Each point is reached from the start by the listed moves, each made 0, 1 or 2 times, or once backwards (-1), plus a little noise. Say if it took an odd or an even number of moves. Then give how often each move was made.

Moves:
(1): [-24   1  32   0 -14]
(2): [ 11  31   2 -15 -17]
(3): [-27  39  32  24  27]
Start: [ 11  12   1 -10  -4]
Points:
[-11  16  29 -12 -18] -> odd (1, 0, 0)
[  0 -20   0   3  12] -> odd (0, -1, 0)
[ -7 121  34  24  55] -> even (-1, 1, 2)

Moves:
(1): [  5  25  -5   0  29   6   4 -17   0  13 -12]
(2): [ -2   6  13 -10   3  -3  -3   1  17   1  -9]
(3): [ 11  -1   4 -17  -6  -5  11  -3  15 -18  -7]
(4): [  8 -18  -1 -27   2  26  11  16 -16   1  17]
(5): [ -2  10  -2   0 -21   5   8  -5   7 -11  10]
(6): [ 21  -7  -4  -5 -14 -13   2  -1   7  -1  21]
(7): [ 16   1  -6   5 -15  13   6   9  20 -14 -19]
(8): [-11  -1   3   1  25  -2 -16  13   9  -9  -3]
(9): [-11  -7 -12   3  -1   4   2   7  -3   8   5]
(10): [  1   1   1  -2   8 -10 -10  30  -7 -15   0]
(11): [-9  4 17  7  6 -7  7 -3 12  3  4]
Start: [-5  2 -9  0 15 -7  7  5 -6 -4  1]
Points:
[ -32   10  -40  -26  117   60   14   37 -109   48   29] -> even (2, -1, -1, 2, 0, -1, -1, 0, 1, 1, 0)
[ 16 -15   9 -98  82  13  17 121  64 -66   1] -> even (1, 2, 2, 2, 0, 1, 1, 2, 2, 2, 1)
[ 16 -42 -37 -67 -83  83  43  80  31 -50  19] -> even (-1, 2, 0, 2, 2, 0, 2, 0, 2, 0, -1)
[ 13  55  42 -34  57 -10  36 -65  34  60  55] -> even (2, 2, -1, 1, 1, 2, -1, 0, -1, -1, 2)
[ 21  -6 -21 -77 -33  80  50  37  10 -56  -6] -> odd (0, 1, 1, 2, 2, -1, 1, 0, 0, 0, -1)

Moves:
(1): [ 3  2  4  9  6  1 -8  6 -7 -4 -3 -4 -2 -7 -1  6 14  2  4  4  1  0 -5 -8]
(2): [-11  -5  -2  10 -11  14  -6 -20  11  -3  -9 -10   6  12 -11  -5  19  -1
   0   0   5   3   1  -9]
(3): [-14 -12  -8 -13   6   0  12   8  -4 -14   2   9 -10  -3   4  10   1 -12
   4  -8   6 -11 -14  -5]
(4): [ -1  -4  -1  -5  -6   1  -4  -1   2  -8  17  -2   1  -5   4 -12  10   8
  -2   2 -11   2   0  -1]
(5): [  6 -10  11  -1   0   0 -11   7   1   8   6 -10   9   0  -3   0   7   2
  -2   0 -12   1   0 -15]
(6): [  4 -10  -7   8   4  -2  -7   6   4  -5   0  26  11  -3  -7  -6  -7   5
  -2  15  19   0  -5   4]
(7): [ -1   7   4  14   1  -2  10  12 -11   1  -6   4  -4  -2   1   0 -14   6
   3   4  12   0   1  -5]
(8): [  5   1   1   5   8  -5  12   7  -6  -7  -4  -9   6   3  -9  12  -7   9
   1  -4   3 -15  -4   9]
(9): [  7 -12   9   3  -7  -9  -7  -6  -3  -6   4  -2  -3  -6 -12   2  -3 -13
  -8  -1 -11   7  11  -7]
(10): [-17   2  -6   5  -9  -5  -7  11  -8 -10  13   0   4  -3  -8   5  -3   8
  -1  21  -7  -4  -3  -7]
(11): [  0 -16  -8   3  -4  -2  -1   3  -3  -9  -2   5   1  10  18  -3  -6  -7
   4   8   9  -8   0  -2]
(12): [ 11  -1  -1  -6 -13  11  -5  -4   3  -3  -6  -8  -3  -7  11  -9 -10  -4
   4  -2   6  -8  -7   4]
(13): [ -5 -15  -4   0   9   0  -6  -3   0   0  -2 -12  -5  -2   3   1   8 -15
 -14  -6   0  -6   4   1]
(14): [ -8   2   0  -9  -6  -9  -1  -4   2  -3  11   4  -1   5   1  -6   3   5
  -7  -3  -1  -4 -12   6]
(15): [ -4 -12  -8   2   0  -6   4   3   2   8  -5   2   2   6  -6   1  -3   1
   4  -8   1  -2   2   3]
(16): [-13  -2   0   6  10   5   8  -7   0   0   2  12  -8   2 -10  11   1  23
  15  11  11   3  -6   9]
(17): [ -6  -4   5 -14   5  -8   2  13  -5  -9   3  -2  14   0 -15  -2  21 -10
   4  14  -1   0   1   8]
(18): [  0  -3  11  10  10   4   0  -1  -2  -5   1   0  17   4  -6  -9 -13  -5
   5   2  -4  -8  -6   3]
(19): [ -3   6   0 -10  -2   0  -8   1   0 -13  -4   5  -3   4  14   1  -7  12
   4 -19  -3 -16  -4  -8]
(20): [-7  0  3  2 -2  3 -1 10 -3 -4  6  4 -5 -2  3 13  4  0 -1 -1 -7 23  0  2]
(21): [  1  -6   2   4   5 -11  -2   2  10  -2  -6  -2   8   4  -3   1  -2  -9
  10   0   6  -5   4   4]
(22): [-14   0   4   4  -9  -3   5   1 -12   6   6   5  12  -6   6  13  10  -3
  -4 -10  -6  -9  -5  11]
(23): [  9   4   0  -3  -4   9 -12 -12 -12   8  13  -6   1  14   2  -2  -1  -1
  -9  -2   9  16   6  -4]
(24): [ -1   4   4   8  -5   2   8   7  -5   4  13   9  -5   2  11  -8  -5  -9
  -7   1 -10 -13   8   4]
Start: [11 12  8  3  5 -5  3 -5  7 -3 10  4 -7 -3 -9 -5 11  5  6 -2 -3 -7 19 -1]
Points:
[  3   0  26  74  -8  -6 -18  62 -40 -58  16 105  34   8  15 -10 -88 -12
   4  62  20  32  23 -46] -> even (-1, 0, 0, -1, 0, 2, 2, -1, 1, 1, 2, -1, -1, -1, -1, -1, 0, 2, 1, 2, -1, 0, 0, 0)
[ 12 -80  57  46 -30 -11 -45  53 -11 -42  15  49  98  11  16 -17  32 -27
  25   0  -7 -29  34   2] -> even (0, 1, -1, 1, 2, 2, 1, 0, 1, -1, 2, 1, 0, -1, 1, 0, 2, 1, 2, 2, 1, 2, 0, 1)
[-56 -13  11  72 -10 -42  20  37 -59 -15  15   3   1   8 -89  87  25  31
 -13  15 -32 -14  67  -4] -> odd (0, 1, -1, -1, 0, 0, 1, 2, 2, 2, 0, -1, 1, -1, 2, 1, 1, -1, 1, 1, -1, 1, 0, 1)
[-38 -55  22  -6 -12  40 -40 -25 -18 -29  80 -60  69  39 -65 -74  95   8
   9  59  24 -36 -44 -11] -> even (1, 2, 1, 2, 2, 0, 1, 0, -1, 1, 0, 2, 1, 2, 1, 1, 2, 2, -1, -1, 0, 0, 2, 0)
[  8 -30   3  11  12 -26   5  -6 -15 -43  -2  17 -37  -1 -13 -27 -39 -59
 -26   0  12  23  42 -46] -> even (-1, 0, 1, 0, -1, 0, 2, -1, 2, 0, 1, -1, 1, 0, 0, -1, 0, 1, 0, 0, -1, -1, 0, -1)
[-109  -83  -59  -19  -48  -61    8   61  -48  -94   37   72   20    4
   14   -3   45  -47   -8    6   14  -86   28  -34] -> even (-1, 1, 2, 2, -1, 1, 2, -1, 1, 2, 2, -1, 1, -1, 2, -1, 2, -1, 2, -1, 0, 2, 0, 0)
[ -76  -50  -12   27    9   -4   18   43  -23  -67   24    2   56  -16
  -20   56   45  -22    3   37   13 -121  -79   21] -> odd (1, 1, 2, -1, 1, 1, -1, 2, -1, 2, 1, 1, 1, 1, -1, 0, 0, 1, -1, 0, 0, 2, -1, 0)
[-57 -79   6  -1  28 -15 -24  54 -15 -73  29  18  -2  -6 -57  16  99 -42
  37 103 -28 -50  10 -87] -> odd (2, 1, 2, -1, 2, 0, -1, -1, 1, 2, 2, -1, 0, -1, 0, 1, 2, 0, 0, -1, -1, -1, -1, 1)
[ -10  -39   26  -34   -8   -4   40   23   30  -22  -12  -32    4  -26
  -18   14   77   10   86  -69  -28 -110   -5   -9] -> even (1, 1, 2, 2, 2, -1, 0, 1, 0, -1, -1, 2, -1, -1, 2, 1, 1, -1, 1, -1, 2, 1, -1, 1)
[ -14  -78   15   16  -40  -19 -100   10  -58  -61   68  -12   36  -40
   21  -15   37  -71  -51    5  -37  -71    6  -63] -> even (2, 0, 1, 1, 1, 1, 0, -1, 2, 2, 1, 1, 2, 0, 0, -1, 0, 1, 1, -1, 0, 2, 1, 0)
[ 22  -5  82 103  24 -66 -21  30  17  10 -51   4  84   9 -77  23 -11  40
  32 -58  -8 -20 -10 -31] -> odd (2, 1, -1, -1, 2, 1, 2, 1, 1, -1, -1, -1, -1, 2, 2, -1, -1, 2, 1, 1, 2, 1, -1, -1)
[-69   7  -5  26  11 -22   2  35 -39 -35  49  79   4 -36 -24  34  60 117
  28  65  74 -44 -78   0] -> odd (2, 0, 1, 1, 1, 2, 2, 0, -1, 1, 0, 0, 0, 2, -1, 2, 0, -1, 0, -1, 0, 2, 0, -1)

Moves:
(1): [  8   0  10  -4   3   2 -10  -2  -1  -6  -3  -1  -2  12   2   7   5   0
  -1   5  -3  -5  -7  10   4  -2]
(2): [ -6  -5  -6  -2  12   3   5   3   3   5   8   6   1   8   1   0   3  -2
   2   1  -1  -1 -14 -10  -6   4]
(3): [  1   2  13  -9   3  -7   1   0  -6   1   3   7 -14  16  -7  -6  -9   1
  11   1  12   8   2   7  -3  11]
(4): [  1   4  -3   4   0   2  -9   4   0  -4   4  -2 -13  -5  -4  -1  -2  -9
  -2 -10  -5  -6   6  -5  -5  -3]
(5): [ -2   6  13   1  -1 -11  -5   0  -5 -18   1  11  -3   1 -12  -4   0  21
 -10  -6 -13   2  -1   8   1 -11]
(6): [ 18  13  -3   5   0   7  -1  -2  -5   1  14  -8   8  -1 -14  -5   3   6
   1  -1   3  -8  -7  -5   7   7]
(7): [  1   2  -7  -1   8  10   4   2 -11  -6   3  -3   1   6  -1   3  -7  -2
  -4  -4  -4   2   6   6  12 -10]
(8): [ 6  4 -6 -4  1  8  5  4 -2  6  0  1  6  2 -1  1  0  0  3 -2 -4  5  1 -6
 11  7]
(9): [-10   2 -19  -5  -6  -4   3   7   8   3   9 -26  -2  -6   5   7  -6 -10
   0  15   0  17  -2   0   0   0]
(10): [ 9  6  0 -4 -5  1 10 18  8 -3 -3 -6 -1  7  7  4 -9  8 -5  7  3  0  9  7
 -2 -1]
(11): [ -8  -1 -19  -1   1  -8  -4   9   6   8  -6   2  -1   4  -2   2   6  -1
  -4   4   8  -5  -1   3   8  -3]
(12): [ -4  -6   1   4   5   1   1 -15  -4  -1  12  -7  -8   7  -3   3   8  12
   2  -3   1  -5   4   5  -7   8]
(13): [ -8   4  15  12  -9  -5  -8   0   5  -5  -5  -3   9   4  11   6  16   7
  -7 -12   4   2  -3   0  -6   2]
(14): [  2   1  -6   2   2  -4 -13   6  -9  -2   4   1  -9   6  13 -17  -3   3
   1   5  -6   8   0  -1   3   1]
(15): [ -1  -3  -1  -2  12  -1  -5   6   2  -1   0  -2   2   0  -1  -3   2   7
 -10  -3   6  11   1   4  -4  11]
(16): [ -7   2   0  -4   0  10   3  10 -11   7   1   4  -7  -2   6   3   5  -4
   3   0  -3  11  -8  -5   2  -6]
(17): [-10   3  -6   4  -1  10   1   1  11  -3  -7 -10   7  -4  -3  -6  -9  -2
   1   5   0   1  -1  -8  13   8]
(18): [  5  -2  -8  -5 -11  -5 -16  -7  -4   3  -4  -6  -1  12  -5  -4  -3   6
   6   8   4  -1  -4  -9  -9   9]
(19): [ -8   7  -8 -12   2  -4  -1   0   7   0 -10  -9  -6 -12   2  -6 -12  13
   3   3   3  10   0  -4  13 -18]
(20): [ 5 -5  3 16 12 -1  2  4  5 -2  4  3 -6 -1  3  2 -7 -6 -9 -4  1 -5 -8 10
 -5 10]
(21): [  1   0  11   4  12  10 -12   5   5  -9   3   3  -2  -6  -9  11  -5  -6
   7  10   0  13  -6 -14   2 -10]
(22): [ -5 -21   1  -4  -7  -3  -4   2   3   4  12 -11   6   4   6  -6  -8  -2
  -3  -2  -8  -8  -8  -4  10   5]
(23): [  4  -8   1   6   4 -10   8  -5  -3   1   0  -8   2   6  -6   5   7   0
  -4   2  -3  -2  -4  -4   1  -4]
(24): [ 14 -12 -10   2  -6   7   8   3   9  -4  -3  -2   2  -2   7   1   4 -11
   5  -2   3   1  -7  -7   2   5]
Start: [  9   4  -8  -6  -3   8  -8 -14 -10   9   0 -10   3  -1   9   0   4   1
  -7  -3  -1   4  -1  11   0  -7]
Points:
[  4  41 -94 -50  27  59  62  41  -3  51 -46 -22  18  -4  62 -46 -22  31
  11  39 -14  36   2 -38  81 -25] -> odd (0, 2, -1, -1, -1, 0, 0, 2, -1, 2, 0, 0, -1, 2, 0, 1, 2, -1, 2, -1, -1, -1, 1, 0)
[ 51  -7  50   9  36 -36 -44 -57 -37 -56  60 -36 -71  57  -4 -10  16  60
  21   5 -22  47 -73  13   7 -32] -> even (2, 1, 2, 0, 2, 1, 0, 0, 1, -1, -1, 2, 1, 2, -1, 0, -1, 0, 2, 1, 1, 0, 2, 2)
[ 29 -30 -15  22 -22  37  75 -13  -1 -14   5 -79  25  22  29  -7 -14   0
 -15 -40  -9   6  22  14  59  25] -> odd (-1, -1, 1, 0, 0, 0, 2, 1, 0, 1, -1, 1, 1, 0, 0, 0, 2, -1, 0, 0, -1, 1, 2, 2)
[ 31  28 -92  -2  68  25 -32  77  18  -2 -32  -1 -23   8  18  12 -13  11
 -40  23 -17  52 -57 -22  48 -50] -> odd (1, 2, -1, 1, 1, 0, 1, 2, 0, 1, 2, -1, 0, 1, 1, 1, 0, 1, 2, 2, 1, -1, 1, 1)
[ 14  16 -85  -6 -10  18  51   1   8  -3 -17 -67 -73  14   0  12 -34  17
   2 -17  35  -9  27  21   3 -33] -> odd (-1, 0, 1, 2, 0, 0, 2, -1, 0, 2, 1, 2, 0, -1, -1, 1, 1, 1, 2, 1, -1, -1, 1, 2)
[ -8  37 -23 -28  31 -46  38  31  38  14  15   4 -23  32  -6  -9 -12  89
 -39 -33  59   0   6  69 -14   9] -> odd (-1, 2, 2, 0, 1, 1, 0, 0, 0, 2, 2, 1, 1, -1, 1, -1, -1, -1, 2, 1, -1, 0, -1, 0)
[ -59   -7  -96  -32  -40   14 -114   32   23   30  -52  -76  -15   10
   73  -39   36   39  -16   -1  -11   58  -32  -66   53    5] -> even (1, 0, -1, 2, 0, -1, -1, 2, 0, 0, 2, 1, 2, 2, 2, 2, 2, 2, 2, -1, 0, 1, 0, 1)
[ 33 -13 108  23  71 -15 -41 -17 -31 -53  49 -29   4  42 -53  51  35 121
 -82 -26 -12 -11 -39  74  41 -58] -> odd (2, -1, 0, -1, 2, 2, 1, -1, -1, 1, 1, 2, 1, -1, 2, 1, -1, -1, 1, 1, 2, 2, 2, -1)
